Rows are points. Each copy is the shape, with its points in the same order, turned, moved and blurred by noise. Is it also mirrored, or only turned?

Shape (8 x 3):
[[-11 -39  -7]
 [-26  17  25]
 [-36  41  57]
 [ 19 -41  11]
 [-31   4 -39]
 [-19  38 -20]
 [-27  49  21]
 [-18  17  52]]
Copy 1 (8 x 3):
[[ 12  -7  21]
 [-21 -34 -28]
 [-55 -52 -50]
 [ -9  21  20]
 [ 43 -28 -20]
 [ 21 -27 -55]
 [-19 -37 -60]
 [-50 -28 -28]]
Copy 1 is: only turned
Copy 2 (8 x 3):
[[ 16  12 -51]
 [-26  25 -11]
 [-35  53  16]
 [ 43  22 -31]
 [-25 -30 -40]
 [-31 -23  -4]
 [-42   9  14]
 [-17  53   7]]
Copy 2 is: mirrored

Shape (12 x 6):
[[ 33 -17  -1   1  13  35]
 [-11   8 -30 -10 -44 -19]
 [-19   7 -23 -15 -35  -7]
 [ 10  21  -7  11 -31   7]
 [ 39   4  19  -8  23  23]
 [-15  27 -16  -1  -2  11]
 [  0  -1 -24  -1   4 -18]
 [  1  15 -19  14  10  -7]
 [  5 -17   6  11  14  16]
 [  4 -20  39  -6  18  -5]
 [-12  -2   8   4   1   7]
 [ 27 -15  21  33  42  11]]
Copy 1 (12 x 6):
[[ 25  -8  20 -14  50   3]
 [-52   0   0   9   0  12]
 [-41  15   5  11   1   7]
 [-17   1 -14  -9  17  26]
 [ 42 -11   7  11  43  15]
 [ -5  14 -17   4   6  -5]
 [ -8 -18   9   6  -1 -10]
 [  3 -13 -11  -2   0  -8]
 [ 25  -2  24 -15  14   5]
 [ 41  -2  36  13   0  24]
 [ 10  10  12  -5   1  10]
 [ 60 -26  15 -22  13   9]]
Copy 1 is: mirrored
Copy 2 (12 x 6):
[[ -1  49  -7   6   5 -30]
 [  4   0  24  -7 -38  35]
 [  1  -1  20   8 -36  23]
 [-26  21  25 -11 -21  11]
 [-11  29 -13 -14   1 -48]
 [ -8  -5  32   9  -9  -6]
 [ 17  -1   8 -10   3  12]
 [ -1   4  21 -11  13   4]
 [ -8  23 -12  13  12 -10]
 [-18   3 -43   1   5 -17]
 [-16   3  -3  13  -1  -3]
 [-19  32 -23  -4  46 -28]]
Copy 2 is: only turned
Copy 3 (12 x 6):
[[  0  37   8  -4 -16 -17]
 [  1  -8 -28  20  19  48]
 [ -9 -13 -22  25  10  35]
 [ 27  16 -18  15  18  18]
 [  0  38   7  -4   9 -34]
 [  9 -10 -34   5   5  -2]
 [ -9  -3 -10 -14   3  20]
 [  8  -1 -23 -22   5   5]
 [  7   6  12  -2 -16  -9]
 [ -2  -5  48  -1   5 -13]
 [  8 -12   5   4  -7  -3]
 [ 22  19  28 -37 -14 -25]]
Copy 3 is: mirrored
Copy 4 (12 x 6):
[[ 11  22   6 -12  32  24]
 [ 13 -10 -51  29  -1 -27]
 [ 11 -19 -43  28  -1 -16]
 [ 17  -6 -31  -9  22 -25]
 [-18  17  12 -27  29  10]
 [ 12 -25  -3   9  10 -20]
 [  7  10  -8  18 -15 -14]
 [ 16   2   1   3  -2 -24]
 [ 16   9   2 -16  -1  19]
 [-19   5  -6 -30 -18  25]
 [ 10 -12 -10 -11  -8   4]
 [ 11  27  28 -44  -5  10]]
Copy 4 is: mirrored
